Each row of a before or after table is a point. The points were changed in one or more steps. Then noise was added and the rows were shuffled. The steps act on columns, c1 being the first. What was done? A step turns or swaps two columns, mirrors them in a line or flattens them onto one, adds a multiple of one to another, or multiplies or shifts one. Angles are multiples of 10 degrees, from the lower column toward the higher: turns from -170 to 170, lines from 10 to 170 but not 90. Use the fewest steps. Two steps may share a column if one is a turn and the other turns, adds or multiplies; they go together, in the order done. Otherwise the lowest column goes first.
(in the rows, 128 means zero)

Before (9 x 2):
[[132 146]
 [116 135]
 [140 111]
 [112 134]
 [ 94 133]
 [129 121]
 [112 162]
 [111 142]
 [129 123]]
After (9 x 2):
[[ 79 100]
 [ 90  74]
 [141  84]
 [131  59]
 [164  52]
 [129  62]
 [ 23  69]
 [ 76  81]
 [ 81  73]]
Steps: multiply c1 by 3; shift c2 by -60

Before (12 x 3):
[[101 152 144]
 [125 150 104]
 [119 100 113]
 [127 136 157]
 [113 146 110]
 [117 113 159]
 [123 105 103]
 [121 130 138]
 [122  88 136]
 [117 126 149]
 [  7 109 141]
 [133 119 122]]
After (12 x 3):
[[134 145 124]
 [147 148 128]
 [143 141 130]
 [124 131 126]
 [ 97 138 127]
 [141 126 128]
 [104 131 126]
 [ 86 243 130]
 [109 123 127]
 [121 126 131]
 [161 154 129]
 [124 138 128]]
Steps: mirror c1 and c2 in the line at 150 degrees; multiply c3 by 0

Before (10 x 6):
[[132 101  91 102 125 156]
 [130  87 107 138 112 166]
 [126 151 131  70  97 102]
 [136 150 115 112 126 143]
 [141 121 146 128 144 113]
 [145 131 149 103 149 138]
 [115 143 126 142 160 125]
 [143 112  98 124 140 143]
 [142 122 158 118 163 109]
 [122 129 164 110 174 121]]
After (10 x 6):
[[128  94 125 127 108 173]
 [162 139 118 141 117 119]
 [114  92 155 137 136 244]
 [166 152 140 110 102 105]
 [130 143 143 129 107  79]
 [148 148 147 120  92  70]
 [104 120  94  67 147  50]
 [133 134 129 104  98 157]
 [125  72 125  99 128 210]
 [120 119 101 112 123 172]]
Steps: turn c1 and c5 by -130 degrees; add 0.5 times c4 to c3; turn c2 and c3 by -60 degrees; multiply c6 by 3

Before (10 x 8):
[[110 103 122 108 197 167 107 125]
 [112 114 140 171 205 201 123  89]
 [111 158 106 148 136 136 160 133]
 [139 149 106 165 135  98 155 140]
 [106 167 163 170 161 147 128 100]
 [129 136 108 162 124 138 115 169]
 [116 172 140 153 143 131 188 149]
 [160 132  90 114 136 159 127 136]
 [163 153 118 147 140 128 150 160]
 [133 123 133 147 117 129 153 137]]
After (10 x 8):
[[125 110 123 139 117 124 155 138]
 [107 209 106 146 162  94 111  99]
 [155 105 138 137 140 133 158 161]
 [ 95 138 120 136 142 120 175 148]
 [116 106 153 121 197  96  84 126]
 [134  75 150 143 124 128 116 170]
 [116 173 152 143 206  59  95  87]
 [159 122 178 122 135 120 136 136]
 [130 131 132 142 137 165 155 142]
 [100 151 150 138 137 133 148 132]]
Steps: turn c1 and c7 by 20 degrees; add -0.3 times c5 to c7; add -1.5 times c8 to c2; turn c3 and c6 by -150 degrees; multiply c4 by 0.4

Before (8 x 11):
[[108 137 127 126 159 114 114 140 123 116 160]
 [ 67 109 130 111 142 114 107 165 161 150 145]
 [134 106 110 118 137 145 108 126 123 123 155]
 [141 129 132 126 145 114 113 152 168 125 144]
 [113 125 115 125 106 101 144 162 131 118 100]
 [119 144 107 103 155 141 143 123 158 123 158]
 [134 144 101 143 156 147 110 154 125 148 152]
 [143 126 111 156 151 144 177   7 120 134 127]]
After (8 x 11):
[[122 111 154 113 116 116 114 101 144 147 147]
 [117 149 122 108 114 103 154 107 125 122 157]
 [115 147 165 142 102 100 115 130 100 151 162]
 [130  99   8 135 111 144 174 111 145 134 122]
 [124 131 152 126 105  98 123 132  95 124 138]
 [116 129 140 119 119 135 112 127 119 116 163]
 [121 141 126 148  96 119 111 110 146 123 150]
 [135 132 162 130  66 144 140 115 105 118 108]]
Steps: flatten c1 and c11 onto the line at 110 degrees; mirror c2 and c4 in the line at 130 degrees; swap c3 and c8; shift c5 by -40; turn c6 and c9 by 120 degrees; turn c6 and c7 by -20 degrees
